Each row of a before or after table is a point. The points were changed in one or more steps. Then noise was added and the rows were shuffled. The steps act on columns, c1 being the first. What was done? A step turns or swaps two columns, mirrors them in a line or flattens them onto one, adds a multiple of one to another, or multiplies or shifts one. Angles are multiples of 10 degrees, from the lower column toward the higher: turns from -170 to 170, lines from 10 to 170 but not 90. Use the fewest steps. Two steps may share a column if one is a turn and the other turns, adds or multiplies; they go together, in the order done. Otherwise the lowest column goes first.

Before (9 x 2):
40,38
-62,-55
41,-20
23,9
2,-18
30,74
13,-49
-40,-1
-52,-16
After, 9 rows:
-41,-28
78,-4
50,-24
-29,43
-18,-7
-13,40
-75,41
-4,-49
14,-18
Steps: turn c1 and c2 by -70 degrees

Before (8 x 3):
-47,26,74
94,-29,21
-39,24,62
-82,1,22
21,17,15
-18,10,-33
-12,31,-22
23,29,23
After (8 x 3):
63,1,-40
23,-1,96
-18,2,-13
14,2,25
74,3,-45
25,0,-81
24,0,22
-29,2,-21
Steps: swap c1 and c3; multiply c2 by 0

Before (9 x 4):
10,24,36,-24
31,72,49,-2
-9,16,22,95
19,-13,17,47
-50,-30,32,9
43,-3,30,-12
-30,37,8,-24
-15,50,-6,28
-19,44,16,-37
After, 9 rows:
59,9,33,10
-70,32,51,-2
-23,13,34,-18
-3,-21,20,34
-4,17,22,69
-20,49,-6,21
-15,48,18,-23
1,46,8,-15
-33,-27,32,-9
Steps: mirror c1 and c2 in the line at 110 degrees; multiply c4 by 0.7

Before, 14 rows:
-8,-4,-6,3,-5,5
-10,8,-10,-2,-4,6
25,-5,28,3,21,-1
21,-1,-9,-1,-8,4
-12,-3,-13,4,-6,-38
14,-2,-8,3,-9,-7
-4,0,15,3,-8,-1
0,-2,-13,-3,-7,-16
-10,11,-13,8,14,-5
-10,10,16,5,-1,-9
-4,-7,1,9,-2,6
-12,-1,-12,7,-6,6
-13,-4,-7,-4,8,-4
-13,4,-3,-1,-1,0
After, 14 rows:
0,-3,-23,-1,-10,-40
-13,3,-14,-3,-1,0
-13,-1,-23,5,-3,-95
-9,-2,-16,5,-3,13
-12,2,-23,6,-1,15
15,0,-18,4,-7,-17
-4,-2,-10,11,4,15
-12,-5,-17,-1,5,-9
-10,8,-20,-7,-6,15
-10,11,6,0,3,-22
22,-1,-19,-1,-9,10
-5,2,4,3,-6,-3
25,-2,18,5,23,-3
-10,13,-24,1,20,-12
Steps: add 0.7 times c4 to c5; turn c2 and c4 by -30 degrees; shift c3 by -10; multiply c6 by 2.5

Before:
16,19,-35,35,-21,8,54,16,19
0,22,25,-49,-6,17,-8,-24,-11
1,19,24,-23,5,-28,-2,15,-23
12,-2,-39,21,-23,10,95,-15,-22
-3,-19,19,-2,-18,-7,40,8,29
22,-14,3,-58,-4,-26,1,6,30
5,-30,8,-61,-5,21,-16,16,-22
-30,5,-9,-28,1,-11,-4,-7,-1
9,-1,28,-9,10,-24,-41,-29,-8
0,4,10,-20,-45,-23,-10,-8,0
After (10 x 9):
17,-18,-35,35,27,22,51,16,6
19,13,0,-58,-3,23,4,5,-32
-1,-21,25,-49,-12,-8,-2,-24,18
1,-8,9,-20,-42,-4,25,-8,-24
6,1,29,-10,-21,-9,-31,-28,-22
-4,17,18,0,20,29,39,8,-11
14,2,-38,24,59,-19,74,-15,14
-29,-6,-9,-27,-4,-3,-3,-7,-13
3,-20,25,-23,3,-26,-6,15,-25
5,30,9,-64,-13,-18,-5,17,26
Steps: multiply c2 by -1; turn c5 and c7 by -50 degrees; mirror c6 and c9 in the line at 40 degrees

Before, 9 rows:
58,-63,15,48,-17,-26,67,-20,-19,-53,-6
57,29,-8,7,-27,60,-24,-27,-21,-60,48
-12,-11,12,-46,25,32,57,48,38,0,-29
57,-38,27,0,10,55,43,24,18,36,15
-27,-44,-28,38,49,5,34,16,-35,4,-17
-30,-36,4,-28,28,-1,-26,3,23,-40,-1
-17,-22,-13,27,-28,12,-10,-15,8,14,34
12,-17,11,26,-12,18,27,62,-5,-48,-4
35,31,32,-29,65,11,20,14,14,-9,-17
After, 9 rows:
0,-17,-20,25,-2,22,23,82,31,46,30
41,38,15,38,-39,-27,40,37,14,26,-20
-32,8,-29,-46,-39,7,49,68,-58,5,-29
-1,14,-36,47,30,-10,57,0,96,81,31
-3,25,16,27,14,27,-5,7,0,2,24
-25,-29,-37,-30,-58,-34,8,35,7,-13,-10
0,-60,17,9,-17,64,-19,-7,65,28,91
-11,3,6,-28,-21,-18,-25,22,-56,54,26
-36,52,-42,0,-42,35,31,44,48,-5,-10
Steps: turn c1 and c9 by 110 degrees; add 0.7 times c4 to c9; add -0.7 times c10 to c11; turn c2 and c10 by -140 degrees; mirror c3 and c7 in the line at 100 degrees; mirror c5 and c6 in the line at 110 degrees; shift c8 by 20
